Each point is reached from the start by the listed moves, each made once or not at all, plus a little noise. Is the number of moves made odd or even? Then give how often each move was made.

Moves:
(1): [ 2.52 -0.42 -1.45  0.89 -0.85]
(2): [ 0.29  3.48 -0.27  0.31  0.57]
Start: [-1.66 -0.07 -1.75 -0.87  3.30]
Points:
[-1.37  2.91 -2.26 -0.63  3.66] -> odd (0, 1)
[ 1.70  3.09 -3.28  0.49  2.74] -> even (1, 1)
[ 0.85 -0.64 -3.54  0.03  2.53] -> odd (1, 0)

Moves:
(1): [ 2.77 -0.66  1.41  1.03 -1.65  2.26 -0.99  0.69 -1.52]
(2): [ 0.44  1.86  0.59 -0.76 -0.56  0.25  0.03  0.39 -1.19]
(3): [-1.05  0.44  2.00  0.37 -0.26 -0.16  0.34 -0.42  0.69]
(4): [ 0.35  1.68 -0.88  2.56 -0.26 -0.74  0.06 -1.76  0.01]
(5): [ 1.92 -0.29 -0.15 -0.55  3.53 -0.96 -2.78 -0.19 -0.65]
(6): [-0.53  0.27 -0.91 -0.40  0.20  4.24 -2.43  0.59  0.35]
Start: [ 2.10  0.28 -0.91 -0.93 -1.91  0.17 -1.45  1.33  1.55]
Points:
[ 1.38  4.59 -0.23  0.82 -2.82  3.84 -3.46  0.29  1.35] -> even (0, 1, 1, 1, 0, 1)
[ 4.82 -0.46  0.41  0.01 -3.68  2.43 -2.52  1.95  0.00] -> odd (1, 0, 0, 0, 0, 0)
[ 6.69  1.43 -0.03 -1.57 -0.44  5.96 -7.63  2.67 -1.39] -> even (1, 1, 0, 0, 1, 1)
[ 1.06  0.71  1.08 -0.59 -2.18 -0.02 -1.06  0.88  2.33] -> odd (0, 0, 1, 0, 0, 0)
[ 2.84  3.94 -1.17  0.82 -2.82 -0.29 -1.46  0.00  0.43] -> even (0, 1, 0, 1, 0, 0)
